Each row of a before or after table is a point. The points were changed in one or more steps. Then noise was added and the rows were shuffled. The steps act on columns, c1 being the first. What was done? A step turns or swaps two columns, mirrors them in a line or flattens them onto one, adds a multiple of one to another, or multiplies or shifts one. Angles are multiples of 10 degrees, from the lower column toward the higher: turns from -170 to 170, lines from 10 to 170 but not 90. Use the fewest steps. Two steps may share a column if one is a turn and the other turns, adds or multiplies; they go together, in the order done. Otherwise the lowest column goes first.
In the rows, 128 means zero.

Before (11 x 2):
[[ 67 125]
 [171 103]
 [174 141]
 [129 107]
 [118 122]
 [163 114]
 [118 103]
 [143 127]
 [135 151]
 [ 72 119]
 [126 136]]
After (11 x 2):
[[131 121]
 [146 161]
 [116 125]
 [150 114]
 [172 147]
 [143 175]
 [117 146]
 [136 138]
 [105 141]
 [ 84  91]
 [ 83  99]]
Steps: mirror c1 and c2 in the line at 20 degrees

Before:
[[135 118 164 155]
 [105 167 115  98]
 [ 88  93 125 132]
 [ 79 113 110 172]
 [143 129 183 109]
 [169 150 177 109]
 [145 102 107 126]
 [103 115 170 117]
 [108 117  96 140]
 [162  86 116  85]]
After, 10 rows:
[[136 120 166 151]
 [144 131 161 147]
 [144 103 111 118]
 [105 167 105 116]
 [104 113 154 144]
 [ 80 113 133 130]
 [ 90  93 127 127]
 [163  86 101 111]
 [168 149 156 144]
 [108 117 111 119]]
Steps: flatten c3 and c4 onto the line at 30 degrees

Before (14 x 6):
[[124 127  98 137 165 142]
 [123  67 101 122 111 143]
 [141 109 128 116 157 144]
 [123 153 105 113 156 151]
 [132   7 126 114 141  82]
 [ 94 124 123 131 118  39]
 [102 118 137 121 120 148]
 [146 149 129 109 151  85]
 [145 132 137 125 120 147]
 [141 154 130 116 114  88]
 [147 145 125 111 119 149]
 [118 139 124 164 108 138]
 [137  92 110 118 112 133]
 [128 141 119 115 137 140]]
After (14 x 6):
[[128 148 130 109  78 130]
 [127  67  99 122 151 137]
 [128 119 137 124 149 126]
 [127  91 110 118 138 142]
 [128 146 124 110 150 126]
 [127 128  96 139 122  89]
 [126 154 106 113 134  91]
 [128 132 137 125 150 126]
 [128 154 131 115 101 159]
 [129 138 124 164 147 141]
 [128 139 119 115 134 113]
 [128 110 128 115 126  95]
 [129 122 123 131  56 181]
 [128   9 126 114  82 141]]
Steps: multiply c1 by 0; turn c5 and c6 by -120 degrees

Before (8 x 8):
[[150 135 147 107  85 116 138 106]
 [144 163 119 129 108  83 140 111]
 [181 198 133 114 126 112 189 132]
 [130 141 151 159 106 122 140 179]
 [160 127  81 110 139  86 155  91]
 [140 144 111 135 123 151 139  84]
 [115 112 143 129 150 153  87  88]
 [102 126 112 102  98  99 135 119]]
After:
[[127 125  79 111 139 194 155 128]
 [161 142 152 158 105 106 140  98]
 [132 138 146 106  83 160 138 139]
 [170 197 135 114 126 163 191 134]
 [130 164 120 129 112 174 144 109]
 [102 128 111 103 101 138 136 100]
 [110 146 109 137 121 145 140 173]
 [ 94 113 144 130 152 128  90 162]]
Steps: turn c1 and c8 by -40 degrees; turn c6 and c8 by 130 degrees

Before, 10 rows:
[[124 120 163 114 109 143 101 108 159 146 124]
 [161 120 133 125 117 159 120 121 128 181 138]
 [122 126 142 157 119 151 113 178 133 125 157]
 [135 129 184 124 117 118  96 113 121 169 145]
 [120 118 170 165 105 158 164 157 106 129 138]
 [115 157 133  77 144 101 168 128 103  54 134]
 [137 112 120 181 108 121 143 150 135 114 140]
 [ 97 119 134 164 132 152 144 140  94 139 130]
 [128 157 140 122 126 140 129 108 159 158 169]
 [138 166 131 123 170 115 167 138 131  75 115]]
After (10 x 11):
[[ 87 118 123 164 132 188 145 140  94 139 129]
 [121 121 100 114 109 166 100 107 159 146 149]
 [128 157  97 121 125 157 128 109 160 158  99]
 [121 126 102 157 118 185 114 179 133 125 110]
 [140 113 130 181 108 111 144 151 136 113 113]
 [137 129  71 124 117 102  97 113 122 169 140]
 [116 119  86 164 105 203 165 156 105 130 141]
 [172 120 119 126 116 205 120 122 127 181 122]
 [142 166 132 123 171  96 167 139 131  76 140]
 [111 156 120  77 144  61 168 127 103  54 125]]
Steps: multiply c1 by 1.3; turn c3 and c11 by 150 degrees; multiply c6 by 2.5

Before:
[[ 93 117 161 121 152 139 171  83 119 135 116 147]
 [153 139 131  99 124 148 103 109 121  88 134 136]
 [ 99 140 129 176 109 129 141 158 141  90 140 119]
 [127 135 101 143 137 100 134 161 114 171  93 181]
 [ 99 134  99 117 127  94 106 157 187 155 125 154]
 [152 127 137 159 143 172 180 110 177 112  91 117]
 [174 122  84  94  95  95 114 132 125 114 172 112]
 [124 179 104  96 162 104 176 153  98  88 101 122]
 [109 143 111 150 104 167 162 108 122  98 127 154]
 [154 175 150 119 114  82 181 159 135 116 148 145]
 [ 88 146 151 123 106 136 137 139 161 172 140 129]
 [150 126 106 124 175 155 120 152 140 127 132 167]]
After:
[[105 136 100 144 144 181  74 160 153 121 102  79]
 [191 122  86  91  95 138  55 132 114 161 133 132]
 [153 140 132  98 123  86  44 109 134 139 117 118]
 [114 139 128 176 116  97  81 157 104 153 156 130]
 [161 175 149 119 126 147 122 158 117 171 129 107]
 [ 94 117 163 121 147 127 111  84 151 116 142 119]
 [147 128 107 125 183 110  58 152 148 110 117 109]
 [104 134  99 115 165 170  46 156  80 136 145 102]
 [108 178 103  96 138 114 116 154 167 173 110 144]
 [122 125 136 159 161  87 120 110  89 104  83 144]
 [106 145 152 124 127 156  79 138  89  94 164 121]
 [111 142 110 150 113  82 100 108 125 118 140  95]]
Steps: turn c1 and c11 by -40 degrees; turn c5 and c12 by 160 degrees; turn c5 and c9 by -150 degrees; turn c6 and c10 by -130 degrees; shift c7 by -60

Before, 12 rows:
[[ 98 138 143 111 119 101 124 102 150 143 194 133 131 152]
 [129 111 118 117 111 132  96 122 154 143 246 135 157 111]
 [120 114 126 113 147 133 143  73 123 149 115 123  60 118]
 [100 125 142 125  92 142 118 122 140  80 164 114 151  79]
 [150 108 134 133 127 143 176 135 140 148 146 117 147 143]
 [110 112 116 124 106 123 168 141 138  77 124 161  81 116]
 [120 118 170 130 120 144 100 125 127 104 116 138 136 145]
 [141 151 150 115 247  89 135 128 127 142 121 128 159 138]
 [ 97 113 141 176  91 139 112 133 156 151 110 134 131 152]
 [144 121 132 171  95  92 125 137 140 108 144 140 164 149]
 [101 138 112 130 121 143 123 126 120  95 119 133 164 149]
 [147 182 148 120  90 146 116 140 124 143 153 135 162  91]]
After:
[[ 98 137 142 111 154 102 125  93 157 102 194 132 128 133]
 [121 118 169 129 147 143 100 122 128  64 117 137 124 135]
 [120 113 126 113 110 131 143  22 143 109 114 125 186  93]
 [143 121 133 171 163  93 125 155 135  68 143 139  88 139]
 [151 108 132 133 142 144 177 151 136 107 146 117 117 145]
 [ 97 114 142 175 169 138 113 156 152 112 109 133 112 114]
 [144 182 147 120 116 145 116 148 121 103 153 137  68 111]
 [101 125 140 126 104 140 117 126 142  39 163 113  75 100]
 [130 110 116 115 119 132  95 137 153 103 246 135  91 129]
 [101 137 112 131 149 144 121 118 122  56 120 134 104 155]
 [143 152 148 116  77  89 135 127 127 101 122 129 174 231]
 [111 112 116 123 129 122 166 160 131  37 124 161 149  79]]
Steps: turn c5 and c14 by -120 degrees; turn c13 and c14 by 140 degrees; turn c8 and c9 by -20 degrees; multiply c8 by 2; shift c10 by -40

Before (13 x 20):
[[123 162  62 163 145 105 126 151 148 109  79 118  98  95 138 118 119 126
  137 163]
 [138 124 178 119 183 143 151 103 125 159 152 134 158 171 151 176  87 159
  128 142]
 [158 133 108 129 136  95 150 126 107 104 136 181 114 172 153 136  64 126
  166 161]
 [124 123 126 124 147  63 106 174 146 121  94 118 129 171 155  51 116 152
  127 157]
 [162 124 143 112 133 122 141  97 132  89 134 101 122 166  92 127 152 108
  120 129]
 [179 120 148 103 142  85 118 118 185  92  96 144 145  88 195 117 140 120
  173 148]
 [137 175 121 122  93  94 117 121 114 112 146 119 101 137 108 110 159 103
  125 139]
 [126  93  65 151 140 123 163 150 128 155 101 130 112 149 159  94 122 163
  135 164]
 [117 137 140 178 111 155 125  92 111 114 107 131 185 126 121 143 102 162
  166 126]
 [146 105 111 122  84  96 124 151 136 112 133 149 174 104 108 142 128 167
   94 157]
 [134 140 137 138 111 109 183 158 112 116 110 129 163 117 177 131 141 159
  108 111]
 [ 94 129 153 144 117 122 109 160 119 103 104 164 161 150  92  71 109 124
  125 169]
 [193 153 112 170 134 150 104 110 118 118  95 112 167  95 136 126 162 110
  150 145]]
After, 13 rows:
[[ 95 128 154 144 117 161 109 161 119 103 116 163 123 137 170  71 109 125
  125 169]
 [134 140 136 137 111 162 183 158 112 116 178 128 108 123 110 131 141 159
  108 110]
 [117 137 141 178 111 185 125  92 111 113 136 130 155 128 149 142 102 162
  166 127]
 [122 162  63 164 145  98 125 151 147 109 168 118 106 116 158 118 119 126
  137 163]
 [179 119 148 102 142 145 118 118 185  92 201 143  85 112 109 118 141 120
  172 148]
 [137 123 178 117 184 158 152 103 124 159 130 134 143 146  95 177  87 158
  128 142]
 [163 123 144 112 133 120 142  98 133  90  98 100 122 143 146 127 152 108
  120 129]
 [137 175 121 121  93 101 117 122 114 112 100 120  94 131 127 110 159 103
  125 139]
 [193 154 112 170 134 168 104 110 118 117 156 113 151 114 149 127 162 109
  150 145]
 [157 132 108 130 137 115 150 127 108 105 142 181  95 145 106 136  64 126
  167 161]
 [123 122 127 123 147 129 106 174 145 122 170 118  64 145 136  50 116 152
  127 156]
 [125  92  65 152 141 113 163 150 128 155 169 130 123 136 129  94 121 164
  135 164]
 [146 105 110 121  85 174 123 152 137 112 110 150  96 119 138 142 128 167
   95 157]]
Steps: swap c6 and c13; turn c11 and c15 by -130 degrees; multiply c14 by 0.4

Before:
[[145 142  98  97 162 192 186 132 130 156 120 112 140  86 107 131 131 160
  124 139 150 147 178 126]
 [160 133 106  99 155 159 153 127 152 107 127  90  98 108 115 121 110 171
  101 126 176  97 166 118]
 [140 120 110 142 141 176 153 121 109 156 114 100 103 101  97 139 131 162
  129 105 173 109 119 124]
 [177 114 105 115 140 162 146  92 156 131 122 148 130 119  85 158 143 170
  121  99 159  94 154 125]
 [164 136 126 114 117 150 170 125 167 137 107 136  96 136 126 151 169 126
  123 116 192 115 124 108]
 [161 122  99 132 153 159 137  98 152 133 109 100 118 160 113 143 140 127
  108 130 171 125 153 152]
 [177  86 102 125 172 141 161 131 152 137 168 109  97 109 112 133 135 152
  129 127 153 141 167 125]
 [131 142  74 108 112 132 113 165  77 140  98 148 139 132 156 118 189 107
  109 167 146  77 131  70]
 [102 114 154 148  96 142 123 156 137  90 103 175 150 116 145 121 196 130
   63 151 115 145 124 113]
 [118 147 129 163  90 115 162 150 146  93 110 167 174 115 163 111 194 105
   85 111 104 104 101 142]
 [109 160 139 129 130 108 114 173 135  88 115 157 151 132 138 161 186 116
  116 142 122 117 108 123]
 [110 161  97  99 119 133 130 130  80 109  89 127 120 139 130  90 205 111
  137 153 102 106 124  52]
 [139 103  75 110 140 178 176 137 159 143 119  84 124 124 112 163 137 178
  108 101 142 127 146 108]]
After, 13 rows:
[[114 146 130 105  92 151  98 140 143  92 110 169  80 114 163 113 198 164
   85 113 125 105 101 122]
 [133 143  75 107 111 164  72 124  76 139  96 148 127 131 157 119 157 108
  109 168 132  78 133 187]
 [104 162  98 109 121 130  69 125  80 109  88 127 151 139 129  91 178  97
  136 152 123 107 123 202]
 [110 159 138 115 131 174  74 148 135  88 115 156 105 130 138 161 154 130
  115 140 123 117 107 137]
 [182 114 104 170 140  92 128  94 156 133 121 148 128 120  84 159 152 116
  119  98 137  94 153 132]
 [147 121 110 162 142 123 142  81 109 156 112 103 152  98  96 139 148 141
  129 106 132 109 119 127]
 [149 144 100 160 164 134 162  63 131 155 120 113 115  87 107 130 173  98
  124 138 132 145 178 133]
 [168 133 106 171 155 128 157  99 154 107 125  92 160 110 117 122 138  97
  100 128 134  96 163 131]
 [172 135 126 125 118 125 127 106 169 136 109 138 165 136 126 149 185 114
  122 117 135 116 123 143]
 [100 116 153 131  95 154  72 113 137  88 101 175 110 117 146 121 168 150
   64 151 125 145 125 148]
 [164 122  99 130 154  96 125  95 152 132 110 100 134 160 111 146 141 134
  109 130 134 126 154 103]
 [142 103  77 177 142 137 151  78 158 144 117  83 135 123 110 164 172 109
  107 100 129 126 147 145]
 [182  83 104 150 175 132 146 116 152 136 169 110 158 110 113 134 157 124
  130 127 135 142 166 125]]
Steps: flatten c1 and c21 onto the line at 10 degrees; swap c4 and c18; turn c6 and c8 by -90 degrees; turn c7 and c17 by 50 degrees; turn c13 and c24 by 170 degrees
